Rows are points. Two turns around zero, p and q, are shown by what they do to some points. Write where each new point lands after one turn and then the other. Backwards means that the second turn is done in reverse. Each puzzle has new turns, and all numbers are rounded.

Turn p:
[-0.75 -0.31 -0.37] => [-0.33  0.67 -0.48]
[ 0.98 -0.68 -1.99] => [-0.95 -1.34 -1.64]
[-0.53  2.69 -1.51] => [ 2.49  0.05 -1.90]
[ 0.83 -1.19  4.05] => [-0.69  0.11  4.25]
[-0.53 -0.51 -0.18] => [-0.51  0.51 -0.23]
Turn q:
[ 3.28 -1.15  0.35] => [-1.26 -2.97 -1.35]
[ 1.41 -1.49 -0.44] => [-1.57 -0.96 -1.02]
[-1.98  0.38 -0.06] => [0.46 1.71 0.96]
[ 1.27 -0.53 -1.08] => [-0.63 -0.51 -1.55]
[-1.29 -0.07  1.09] => [0.04 0.53 1.61]
[-2.69  2.86  0.14] => [2.97 2.19 1.34]
Where do these land?
p, then q: [-3.64  0.40 -1.95] => [ 2.97  1.19 -2.64]
p, then q: [ 0.63 -0.22  1.91] => [-0.10 -1.06  1.72]
p, then q: [ 2.76 -1.37  1.29] => [-2.19  0.05  2.52]
q, then p backwards: [-0.18 -0.06 -0.66] => [-0.59 -0.06 -0.35]
q, then p: [ 0.44  1.25 -0.59] => [-0.21 -1.34 -0.52]

Turn p:
[-0.27 -0.28 -1.36  1.88  1.95 -0.86] => [ 1.94 -1.35 -1.88  0.92  0.30 -0.08]
[-0.98 -0.58 -2.12 -1.27  0.05 -1.23] => [-1.90 -1.14 -1.85  0.75  0.17 -0.04]
[ 1.44 -2.19  1.17 -1.96 -2.11  0.34] => [-2.12  0.69  1.50 -1.03 -2.52 -1.42]
[ 0.60  2.25  0.03 -2.44  0.42  1.70] => [-1.25  0.68  0.54 -2.57  2.34  0.18]
[-3.16  0.76  1.27 -2.00 -2.22  1.61] => [-2.74  0.96  1.84 -0.25  0.08  3.44]
[ 0.84  1.07 -1.74  2.25  0.33 -1.43] => [ 1.65  0.64 -1.91  1.74  1.03 -1.11]
[-0.11 -1.24  1.13  0.86 -0.55  1.58] => [ 0.84  0.60  0.80 -0.72 -1.82  0.90]
[ 1.64  0.22  1.63  2.66  2.13 -1.72] => [ 3.57 -1.08  0.97  1.16  0.44 -1.88]
Turn q:
[ 0.92  1.79  0.95  1.64 -0.56  0.03] => [ 0.55  0.84 -2.39  0.94  0.10 -0.57]
[-0.95 -0.69  0.81  3.42 -2.80  0.47] => [ 0.01 -1.84 -1.96  2.45 -2.67 -1.18]
[ 1.03 -0.45 -0.94  1.69 -1.46 -0.98] => [-0.20 -1.99 -1.48  0.28  0.31 -1.32]
[-0.77 -0.35  0.38 -3.33 -0.60  0.14] => [ 1.43  0.13  1.70 -2.13 -0.81  1.48]
[ 0.83  1.88 -0.62  2.53 -0.04 -1.23] => [-1.21  0.28 -2.87  0.38  0.78 -1.41]
[-1.39 -0.56  0.90 -2.36  3.39 -0.74] => [-0.73  2.69  3.32 -1.31  0.34 -0.11]
[-2.40 -1.15 -0.59 -3.29  1.17  0.05] => [-0.73  0.50  3.30 -2.13 -0.96  1.58]
[ 0.27 -0.12 -1.41 -2.10  1.31  2.26] => [-0.20  0.14  1.59 -0.12  1.48  2.92]
[ 2.47 -0.35  0.53  1.80 -0.41 -0.01] => [ 1.09 -0.77 -1.21  1.64  1.43 -1.39]
Where do these land?
p, then q: [-0.64  0.86 -0.61 -0.11  1.61  1.65] => [ 0.19  0.05  1.42 -0.07  1.48  1.62]
q, then p backwards: [ 1.75  1.37  0.24  1.34 -0.71 -1.80] => [ 1.80  0.45 -2.40  0.24  1.02 -0.49]
p, then q: [-1.34  0.95 -1.07  0.72  0.33 -1.89] => [-1.92 -0.38  0.01  1.80  0.78 -0.62]
q, then p backwards: [-0.91 -1.21  0.87  1.61  0.00  0.47] => [-0.01 -1.16  0.46  0.42 -1.02 -1.76]
q, then p backwards: [-0.83 -0.69  0.82  1.38  1.20 -0.79] => [ 1.15 -0.28  0.30 -0.45 -1.53 -1.33]
p, then q: [-0.64  0.99  0.84  0.86  1.70  0.48] => [0.98 0.29 0.98 1.08 1.67 0.13]
p, then q: [ 1.26 -1.69 -1.25 -0.09 -0.85  0.63] => [-0.17 -1.24 -1.08 -1.94 -0.68  0.42]
q, then p backwards: [ 2.56 -1.85 -0.46 -7.00 -1.57 -1.04] => [0.64 1.52 4.06 0.30 5.15 4.11]
q, then p backwards: [-1.21  1.28  0.62  1.29 -1.71  2.29] => [-1.95 -1.76 -1.45  1.83 -0.98 -0.04]

Turn p:
[ 1.16  0.73  1.19 -0.27  0.23 -1.30  1.80 -1.88  1.44] => [ 1.29 -0.29  0.18  0.38  0.42 -1.97  2.69 -0.85  0.18]
[-1.19 -2.01 -1.04 -0.95 -1.14 -1.28 -1.00  2.38 -2.04] => [ 0.44 -0.74  1.47 -2.23  0.20  2.09 -2.78  0.16 -1.08]
[-0.58  1.31  1.00 -0.98 -0.85  1.48  0.85 -0.39  2.32] => [-0.95  0.41  0.27  0.37  0.86 -2.62  0.37  0.56  1.97]
[ 2.19 -2.17 -1.49  0.61 -2.59 -0.04 -1.02  2.41 -2.82] => [ 1.97 -1.41 -0.64 -1.80 -0.82  3.87 -2.49 -0.34  1.44]
[-1.25  0.12  1.01  0.83  1.11 -0.15  2.30 -1.38  1.44] => [-1.29 -0.72  0.56  1.16  1.53 -1.29  2.33 -0.52 -0.52]
[-0.37 -2.96 -0.57  1.74 -2.22  0.89 -1.55  0.07 -3.20] => [-0.52 -2.36  0.00  0.12 -1.55  3.16 -2.91 -1.94  0.35]
[ 0.18  0.67  0.68 -3.09  1.63 -0.39 -3.32 -0.32 -0.15] => [ 1.35  3.35  0.67  0.30 -1.43 -1.54 -2.00  0.12 -1.55]
[-0.38  4.45  0.90 -0.16  1.25 -0.19  1.57 -1.20  0.63] => [-1.63  2.05 -0.39 -0.75 -0.79 -2.21  3.66  0.46  0.17]
[-0.14  0.71 -0.27 -0.62  3.00  1.73  2.33 -1.26  1.53] => [-1.23  1.66 -1.71  1.37  2.67 -1.50  1.83 -0.44 -0.59]
[-0.04 -1.59 -2.96  1.04 -1.54 -0.71 -2.25  0.55 -0.50] => [ 0.73 -2.35 -1.28 -0.58 -1.27  1.33 -2.62  1.23 -1.02]
[ 0.42  0.74  1.56  1.85  1.11 -0.04  0.28  1.03  1.34] => [-0.16  0.41  0.89  1.67  0.18  0.68  1.91  1.54  0.66]
Turn q:
[ 0.00 -2.43  0.64 -0.23 -2.24 -0.14  1.63 -2.10 -2.03] => [-1.60 -1.86  2.23  0.09 -2.34 -0.19 -0.65 -0.96 -2.18]
[-0.05  2.08 -3.39  0.47 -0.84 -0.78 -0.59  2.02  1.58] => [ 1.80 -0.21 -3.00 -0.89  0.15  0.62  0.48 -1.98  2.59]
[ 0.01  1.37 -0.38  1.45 -2.85  1.66 -2.25 -0.83  2.60] => [ 0.12 -1.02 -1.27  2.14 -0.51  3.63 -1.14  0.18  2.34]
[-0.10  0.59 -1.79 -0.94  1.53  1.91 -0.90  2.18 -0.96] => [ 1.36  0.16 -2.72 -0.65  2.17 -0.52 -0.65 -0.08 -1.34]
[-0.64 -2.03  1.52  1.19  1.74 -0.45  0.50 -2.34 -1.08] => [-1.50  0.69  2.08  2.16 -0.44 -1.57  1.08  0.45 -1.63]
[ 1.48  2.50  2.33  0.91 -0.58  2.02 -1.00 -0.03 -0.37] => [ 1.55  0.46  1.60  0.60  1.77  3.05 -1.02  1.11 -0.13]
[ 0.54  0.96 -3.07  1.09  1.74 -2.10 -0.32  2.51  0.41] => [ 2.76  0.57 -2.17 -0.60  0.55 -1.99  1.84 -1.49  1.71]
[-0.52  0.38  1.75  0.77  0.84 -1.92  1.67 -1.85  0.19] => [-1.40  1.50  2.67  0.15 -0.48 -0.36  1.60 -0.32  0.57]
[-2.08  1.43 -0.99 -1.05 -1.33  1.29 -0.77  1.74  0.12] => [ 0.01  1.00 -2.51 -1.01  0.16  1.31 -2.15 -0.91  0.14]
[ 1.42 -0.04 -0.93 -1.04  1.97  1.17  1.65  0.67  1.85] => [-0.40 -0.75 -1.43 -1.54  1.49  0.09  2.53  1.41 -0.21]
[ 0.26 -3.37  3.67 -0.53  0.71 -0.96  1.66  0.35 -0.39] => [-0.88  0.70  2.44 -0.89 -2.28 -1.74  0.50  3.09 -1.90]
[-0.32 -1.44  0.64 -2.08 -0.71 -1.72 -1.29 -2.32 -1.91] => [-1.82 -1.24  2.09  0.44 -0.25 -2.34 -2.42 -0.51  0.07]
Where do these land?
p, then q backwards: [-1.28 -0.57 -0.02  1.09  1.79  0.24  1.97  0.38 -2.74] => [-0.99  1.71 -0.41 -0.02 -0.19  2.12  2.51 -1.74 -0.11]
p, then q: [-0.20  0.36 -1.30  0.83 -2.42  1.16 -2.22 -0.27  0.96] => [ 0.84 -0.84 -2.02  0.70 -2.26 -0.46 -1.33  0.40  1.57]
p, then q: [ 0.47 -0.18 -0.35  0.11  1.55 -0.58  1.65 -2.25 -0.16] => [-0.68 -0.60  1.14  0.09  0.26 -0.83  1.64 -2.04 -1.10]
p, then q backwards: [ 1.44 -0.45 -0.02 -2.35 -1.08 -1.37  3.93  0.27 -3.44] => [ 0.96  4.11 -2.15 -0.97 -0.48 -0.92  3.22  1.42 -1.17]
p, then q backwards: [-0.01 -2.50 -0.37 -0.37  0.85 -0.23  0.79  1.39  0.58] => [ 1.31  1.57  0.35 -0.28  0.53  1.75 -1.03 -0.35 -1.12]
p, then q backwards: [ 1.22  0.89  2.13  1.58 -1.04  2.33 -3.36 -0.07  2.58] => [-0.69 -1.83  1.45  2.06 -0.65 -2.02 -3.65 -0.72  2.29]
q, then p: [-1.61 -0.23  1.29 -0.11  1.58 -3.26  1.68  0.09 -1.86] => [ 0.40  0.62  2.32 -1.91 -1.87 -2.07  2.41 -0.69 -0.25]
p, then q: [ 0.18  1.90 -0.53 -2.50 -1.28  3.06 -2.91  0.42  2.10] => [ 1.95  0.94 -1.72  0.02 -0.26 -0.32 -1.22 -0.46  4.97]
p, then q: [-1.74 -0.38  0.35  0.08 -0.75 -0.50  1.89 -0.14  0.90] => [-1.30  1.20  0.52 -0.20 -0.66 -1.75  0.51  0.97 -0.61]
p, then q: [-0.37 -1.54  0.03  0.49  1.19 -1.70 -0.89 -0.96 -1.26] => [ 0.48 -0.90  1.65  1.05  0.11  0.27 -0.97 -0.61 -2.02]
p, then q: [ 1.89  2.70 -1.22  1.15 -0.39  0.84 -2.54  1.13  2.35] => [ 3.11 -0.32 -2.69 -1.83 -1.71  1.10  0.23 -0.41  1.76]

Turn p:
[ 0.36 -0.22  0.59  1.06 -0.87 -1.77 -0.22 -0.11  1.31 -0.23  0.21  0.43] => [-0.82 -0.92  0.16  0.97  0.50  0.32 -1.02  0.17  1.36  0.71 -0.43  1.08]
[-1.41  2.12  3.11  0.41 -0.39  0.92  0.72  0.16 -0.49 -0.53 -0.81  1.73] => [-0.87  1.02  2.01  1.26 -0.38  1.68  0.72  2.06 -1.52 -0.72  1.26  1.58]
[ 0.82  0.04 -0.06  1.34 -0.12 -0.63  1.63  0.15  0.20 -0.89 -1.52 -0.57] => [-0.17 -1.30  0.22  1.81  1.33 -0.53  1.10 -0.66  0.06 -0.21  0.41  0.27]
[-0.57  1.18 -1.37  1.27 -0.71 -0.92  0.57  0.01 -0.64 -0.27  1.17  0.00] => [-0.65 -0.87 -1.13  0.47 -1.12 -0.58  0.69  0.94  1.48 -0.85  0.43  0.09]
[-0.60 -0.73  1.62  0.85 -0.78  0.64  0.76  0.62 -0.96 -0.27  0.94 -0.46] => [ 0.74 -1.22  0.67  1.12 -1.48  0.85 -0.45  0.54 -0.98 -0.18  0.35 -0.25]
[-0.81  0.35  0.55  1.54  1.35 -0.16 -1.23 -0.23 -0.90  0.98 -0.40 -0.97] => [ 0.48  0.25 -1.39  0.33  0.94  0.55 -0.97  1.23 -0.39 -0.04  1.68 -0.88]
[ 4.51  0.27 -0.40  0.50 -0.70  0.60 -1.11  0.61  0.28 -0.52 -1.06 -0.01] => [ 1.52  1.43 -0.20  1.86  1.12  0.98  1.67 -2.06  1.79  1.68 -1.22 -0.31]
[-0.57 -0.44 -0.20  1.52  0.23  0.50 -0.35 -2.39 -0.42 -0.56  0.25 -0.24] => [ 1.20 -0.46  0.03  0.10  0.95  0.11 -0.81  1.12  0.82 -2.04 -0.07 -0.55]
[-1.45 -0.49 -0.78  0.01  0.69  0.41 -1.08  0.51  0.29 -1.35  0.22 -0.49] => [-0.01 -1.18 -0.50 -1.72  0.46  0.65  0.45  0.96 -0.31  0.11 -0.41 -0.76]
[-1.19 -1.18 -1.02  1.49 -0.66  0.07 -0.23 -0.01 -0.55  0.68 -0.82  0.95] => [-0.90 -0.61 -1.54  0.39  0.23  1.00 -0.66 -0.36 -0.42 -1.77 -0.48 -0.18]
[ 2.02 -0.22 -0.69 -7.59  0.75 -1.10 -0.77  0.12 -0.80  0.51  0.43 -0.62] => [ 1.88  3.10  0.07 -3.68 -1.33 -3.73  0.44 -1.93 -1.53  3.24 -1.83  1.90]
[-0.89  0.03 -0.97 -2.80 -0.79  0.74  0.86  0.37  2.00  1.63  0.63 -0.86] => [-1.96  0.83  1.17 -1.44 -1.25 -2.10 -0.53 -0.71 -0.75  0.78 -1.23 -1.42]
[-0.24 -0.68 -0.39  0.40  2.01  0.71  0.45  0.18  0.67  0.82  0.77  1.12] => [-0.45 -0.03  0.44 -1.47  0.03  0.80 -0.62 -1.28  0.39 -0.72  1.54 -0.57]
Turn q:
[ 1.58  0.06  1.82 -0.96  1.67  0.29  0.55 -1.17  0.62 -2.12 -1.79  1.48] => [-0.19 -1.04 -1.29  0.90  0.72 -1.11  0.79  0.87  0.46 -3.75 -0.64 -0.35]
[-0.88 -0.89  0.15  1.36 -1.63 -1.91  0.25  1.99  1.47  0.05  1.66 -1.66] => [-0.47 -0.97  2.34 -1.60 -1.67 -0.34  0.10 -1.48 -0.54  1.52  2.10 -0.35]
[ 0.00  2.08 -1.78 -0.29 -0.77 -1.65 -0.16 -0.66  0.19 -0.18 -1.21  0.82] => [ 0.93  1.61  1.40 -0.14  0.13 -0.54  0.38 -0.04 -0.29 -0.82 -1.05  2.41]
[ 1.43  1.17  1.26  0.33 -0.97  2.01  0.13  0.86 -1.50  0.98  0.53 -1.16] => [ 1.27  0.54 -0.32  1.52  0.28  2.60  0.20  0.18  0.00  0.37  1.60 -1.34]
[-0.04 -0.77  1.25 -1.63 -1.61  1.72  0.81 -1.82 -0.30  1.54 -0.08  0.72] => [-0.19  1.11 -2.54 -0.85  0.43  1.78 -0.93 -0.84  1.76 -0.81  0.39 -0.09]
[ 0.62 -0.64 -1.25  0.70 -1.78 -1.01  0.71  0.48 -0.91  0.42 -1.63  1.85] => [-0.14 -0.53  0.97  0.69 -0.54  0.83 -0.21 -0.15  1.91 -0.08 -0.36  2.88]
[ 1.34 -0.62  1.63  0.79  1.98 -0.96  0.61 -0.97 -1.50  1.05  0.14 -1.63] => [-0.86 -0.21  0.29  2.44  0.49  0.05 -0.22 -2.01  0.02 -0.28 -0.77 -2.41]
[ 0.55 -0.88  0.59  0.53 -1.31  0.40  0.73  0.33 -0.15  1.24 -0.59 -0.28] => [-0.54  0.05  0.15  0.26 -0.77  1.46 -0.02 -0.52  1.50  0.13  0.71 -0.16]
[-1.62 -0.46  1.18  2.27  1.11 -1.17  0.01 -0.91  0.26 -1.61  1.82 -0.62] => [-0.46 -1.30  0.33  0.07 -1.56 -1.76 -2.06 -0.87 -2.24 -0.13  0.09 -1.25]
[-0.28  2.18 -1.26 -1.22  1.68  1.81  0.70  1.27 -0.12  0.42  1.32 -0.96] => [ 0.06  0.95 -0.81 -0.03  1.34  1.20  1.87  1.02 -2.77  1.32 -0.12 -0.44]
[-0.32 -1.31 -1.17 -0.22  0.15  0.22 -1.38 -0.45  1.54 -0.80  1.57  1.16] => [-0.91 -0.26 -0.44 -1.41  0.86 -1.99 -1.19  1.19 -0.03  0.73  0.85  0.60]
[-1.47  2.07 -1.39 -0.03  1.17  0.27 -0.94  0.62  2.35 -0.37 -1.63 -0.36] => [ 0.13  1.46  1.18 -1.56 -0.84 -0.82  1.56  2.38 -1.29 -0.31 -1.53 -0.01]
[ 0.37 -1.08 -1.82 -1.23 -1.34  0.96 -0.45  1.16 -0.97 -0.16 -1.32 -0.73] => [ 0.96  0.18 -0.77  0.28 -0.26  0.05  1.75  0.58  1.94  1.86  0.28  1.11]
[-1.28 -0.91  0.79 -0.42  1.65 -0.98 -1.58 -0.71 -0.98 -0.47  1.20  1.38] => [ 0.42 -1.61 -0.49 -0.59  1.42 -1.42 -2.00 -0.30 -0.43  0.26 -1.55 -0.61]
Where do these land?
q, then p: [ 2.60 -0.71 -1.43 -1.05  0.22  0.52  0.76  0.72  0.10 -0.74 -1.17 -0.97] => [-1.77 -1.89  1.02  0.46 -0.55 -0.45  0.12 -0.74  1.11 -1.00  1.85  0.04]
q, then p: [ 0.24  0.29  0.40 -0.77  0.13 -0.25 -0.78  0.81 -0.18  2.59 -0.82 -0.97] => [-0.24  1.04  1.86  0.50  1.00 -0.79  0.04  0.17 -0.84  0.50  0.92 -1.51]
q, then p: [-1.11  0.68  1.60 -0.79 -0.11 -1.51  0.25 -0.81 -0.55  0.59  0.31 -0.43] => [ 1.80  0.99  0.44  0.00  1.41 -1.06  0.15  0.52  0.00 -0.43 -0.88  0.17]
q, then p: [-0.75  0.19 -0.43 -1.16 -1.76 -0.51  0.94 -0.01 -0.47 -0.41  0.08  0.79] => [ 0.14  1.16  0.67 -0.85 -0.24  0.14  0.24 -1.04  0.83 -1.11 -0.86  0.99]
p, then q backwards: [-0.78 -0.56  1.40  5.88  0.18 -0.66 -2.38  0.55  0.01  1.75 -1.09  0.97] => [ 2.79 -0.55  2.15  1.15 -0.26  3.97  1.26 -0.56 -2.37  1.99  1.50  2.35]
q, then p: [-0.58 -1.04  0.33 -1.06 -0.65 -0.27 -2.53 -0.13 -0.06 -0.25  0.46  0.58] => [ 0.01  0.70 -0.22 -1.10  0.83 -0.63 -0.86 -1.12  0.68  2.19 -0.22  0.26]
p, then q: [-0.94  0.71 -2.36 -0.05  0.65 -1.39 -0.28  1.12  0.65 -0.87  0.57 -0.39] => [-1.50 -0.01 -0.49 -2.00  0.03 -0.48  1.29 -1.02  0.16  1.18 -0.60  1.05]
p, then q: [ 1.23 -0.86  0.64 -0.88  0.35 -0.60  0.39  1.22 -0.04  1.40  1.26 -0.05] => [ 0.29  1.82  0.20 -0.41  0.66  0.28 -1.80 -0.72  0.99  0.08  0.49  0.03]
q, then p backwards: [-1.37 -1.08  1.13  0.16  0.08  1.48 -0.19  0.30 -1.40 -0.66  0.01 -0.35] => [-0.16 -1.13 -0.52  0.91 -0.46 -0.32 -1.06  1.09 -0.93  0.02  1.21 -1.36]
q, then p backwards: [ 1.17 -0.41 -1.05 -0.84 -0.90  5.05  1.16 -1.38  1.50 -0.86  0.67 -1.71] => [-1.03  3.81 -1.10  1.24  1.21 -0.60 -1.79  1.67 -2.73  2.34 -0.38 -0.23]
q, then p: [-0.78 -1.12 -0.57 -0.47  0.58 -1.06  0.19 -2.85 -0.10 -0.27  0.28  0.71] => [-0.77  0.41 -1.61 -1.00  1.85 -0.56 -0.17  1.11  0.68 -0.53 -0.71  1.45]
q, then p: [-0.98  0.52  0.66 -1.37  0.47  1.93  0.80  0.69  0.31 -0.31 -0.41  1.32] => [ 0.06 -0.36 -0.33 -1.26 -0.42 -0.08  2.02 -1.56 -1.05 -0.36 -0.67 -0.69]
q, then p backwards: [-0.69  0.14  0.74 -0.82 -0.29 -0.98  1.18  0.85  0.75 -0.84 -0.30  0.12] => [-0.50 -0.70 -0.98 -0.53  0.56  0.42  1.13  0.46 -0.54 -1.13  0.25  0.80]
q, then p: [ 0.69  0.85  1.29 -0.83  0.28 -1.40 -0.15 -1.25  0.24 -0.20  0.22 -0.20] => [ 1.52 -0.39  0.45 -0.29  1.25 -0.74  0.54  0.99  0.72  0.12  0.32  0.78]
p, then q: [ 2.04  2.41 -2.35  4.05  0.76 -0.35  0.65  0.18 -0.76 -0.92 -0.09  0.58] => [-3.98  0.28 -0.25 -0.41 -1.65 -1.24  0.48  0.76 -2.86 -0.11  2.20  0.76]
